Rows are points. Each copy is the shape, with its points in the same order, stretched, turned, moved and blurred by noise. Some copies are also mirrored. Which?

Shape (5 x 2)
[[-34 -23]
 [ 42  31]
 [ 22   4]
 [-43  -8]
 [  4  21]]
Copy 1 (5 x 2)
[[ 36  19]
 [-59   7]
 [-22  -1]
 [ 30  38]
 [-24  25]]
Copy 1 is: mirrored
Copy 2 (5 x 2)
[[ -7 -46]
 [ 14  45]
 [ 22   5]
 [-15 -46]
 [-12   9]]
Copy 2 is: only turned
Copy 3 (5 x 2)
[[-20 -26]
 [ 56  19]
 [ 40  -8]
 [-32 -10]
 [ 16  13]]
Copy 3 is: only turned

Shape (6 x 2)
[[  9 -13]
 [ 17 -64]
 [-38  47]
 [ 17   7]
 [-17  16]
 [-20  -9]]
Copy 1 (6 x 2)
[[  6 -14]
 [ 11 -57]
 [-37  31]
 [ 14   7]
 [-17   8]
 [-21 -16]]
Copy 1 is: only turned
Copy 2 (6 x 2)
[[ -7  23]
 [-22  77]
 [-18 -52]
 [  8   4]
 [-15 -14]
 [-26  11]]
Copy 2 is: mirrored
Copy 3 (6 x 2)
[[ 15  -9]
 [ -3 -54]
 [ 10  67]
 [ 29   6]
 [  8  29]
 [ -9  11]]
Copy 3 is: only turned

Shape (7 x 3)
[[  7  11  12]
 [ 25 -41 -36]
 [-22 -70 -29]
 [ 48 -26  10]
 [ 41  31  20]
 [ -8 -12 -18]
 [-10  29  29]]
Copy 1 (7 x 3)
[[ 11  -9   7]
 [  3   0 -65]
 [-34  21 -48]
 [  7 -41 -36]
 [ 34 -34   3]
 [  1  16 -17]
 [  9  -3  42]]
Copy 1 is: only turned
Copy 2 (7 x 3)
[[  0  19   6]
 [-37 -29   5]
 [-14 -61  30]
 [-43   7  19]
 [-11  44  -5]
 [ -4 -20  -3]
 [ 20  28   5]]
Copy 2 is: mirrored
Copy 3 (7 x 3)
[[  8 -12  14]
 [ 57  17 -24]
 [ 13   7 -67]
 [ 58 -23   5]
 [ 34 -17  45]
 [  7  12 -16]
 [-21 -21  20]]
Copy 3 is: only turned

Shape (9 x 3)
[[-20  -3 -13]
 [-23 -12  -8]
 [ 38 -37   1]
 [-12  28  16]
 [ 46  -6 -48]
 [ 56 -29 -17]
 [-28  22   4]
 [-22 -38   3]
 [ -2  17  21]]
Copy 1 (9 x 3)
[[ -9 -26  -7]
 [-13 -26   4]
 [ 43  19  44]
 [-24   6 -14]
 [ 59  -5 -17]
 [ 58  14  27]
 [-29 -10 -28]
 [ -1 -13  41]
 [-16  16 -12]]
Copy 1 is: only turned
Copy 2 (9 x 3)
[[ -8 -24  -4]
 [-17 -11   2]
 [  8 -11  72]
 [ -7  18 -20]
 [ 46 -63  56]
 [ 27 -23  81]
 [-15  -7 -32]
 [-29 -13  14]
 [ -8  19   5]]
Copy 2 is: only turned

Shape (8 x 4)
[[ 20   8 -29  33]
 [ 28  31 -11  -1]
 [  7  68  14   7]
 [-22   7 -54   3]
 [  8 -22  44  10]
 [-39 -28 -12  -9]
 [ -7  58  -8  -7]
 [-17 -11 -17  43]]
Copy 1 (8 x 4)
[[ 11   0 -29  -4]
 [ -4  13  -7 -34]
 [  5  55  -1 -20]
 [-46  -2 -44  -1]
 [  7  -9  32  23]
 [-54 -11  -9  37]
 [-24  38 -11 -16]
 [ -3   6 -32  31]]
Copy 1 is: only turned
Copy 2 (8 x 4)
[[ 51   4  24   3]
 [  9 -18  29 -27]
 [ -5 -72  29 -28]
 [ 39   5 -41  -6]
 [-22  13  20  27]
 [ -3  28 -58  20]
 [ -2 -55  -3 -31]
 [ 46   5  -9  34]]
Copy 2 is: mirrored
Copy 3 (8 x 4)
[[-15   3  -6 -44]
 [ -9  34  15 -25]
 [-11  19  68 -34]
 [-66  11  -4  -5]
 [ 38 -18  16   6]
 [-35 -11  -7  32]
 [-34  27  53 -20]
 [-19 -28  -2 -28]]
Copy 3 is: mirrored
Copy 4 (8 x 4)
[[-18 -34 -20  -6]
 [ 10  -2 -28  17]
 [ 33 -36 -20  52]
 [ 12 -27  16 -60]
 [-24  24  12  57]
 [  1  11  49 -32]
 [ 40 -27  -6  15]
 [-20 -47  17 -10]]
Copy 4 is: mirrored

Shape (9 x 4)
[[ 41 -11 -39 -13]
 [-16  -9 -39  16]
 [ -7 -34 -44  43]
 [  0   7  55   5]
 [-22 -32 -30  11]
 [ -6   9 -14 -13]
 [ 52  33  16   8]
 [-16  17 -35   9]
 [  4  23  21 -62]]
Copy 1 (9 x 4)
[[-26  -9  19 -44]
 [-25  -2 -20  17]
 [-36 -16 -51  12]
 [ 65  11 -21 -24]
 [-21 -21 -25  20]
 [ -2   8  10  -6]
 [ 25  34  -3 -67]
 [-26  17  -2  12]
 [ 33   8  61 -29]]
Copy 1 is: only turned
Copy 2 (9 x 4)
[[-66  -9   7  -9]
 [-21  32  26   8]
 [-29  62  -1  34]
 [ 50 -14 -41   0]
 [-21  29  21  29]
 [-13  -5  24 -13]
 [ -2 -10 -46 -41]
 [-17  27  30 -19]
 [ -2 -63  29 -26]]
Copy 2 is: only turned
Copy 3 (9 x 4)
[[ 26  43  22   6]
 [ 23  34 -19  18]
 [ 30  37 -11  46]
 [ -4 -59   1  16]
 [ 33  26 -10  23]
 [  9  21  -8   1]
 [-20 -17  35  10]
 [  4  40 -18  11]
 [ 15  -7  -1 -37]]
Copy 3 is: only turned
Copy 4 (9 x 4)
[[ 23 -40  25 -28]
 [ 21  25  -6 -49]
 [ 47  31 -12 -35]
 [-24   4  -6  31]
 [ 31  28 -31 -36]
 [ -1  -4   7 -32]
 [ -8 -45  61  29]
 [ 13  18  17 -50]
 [-48 -36  -6  -2]]
Copy 4 is: only turned
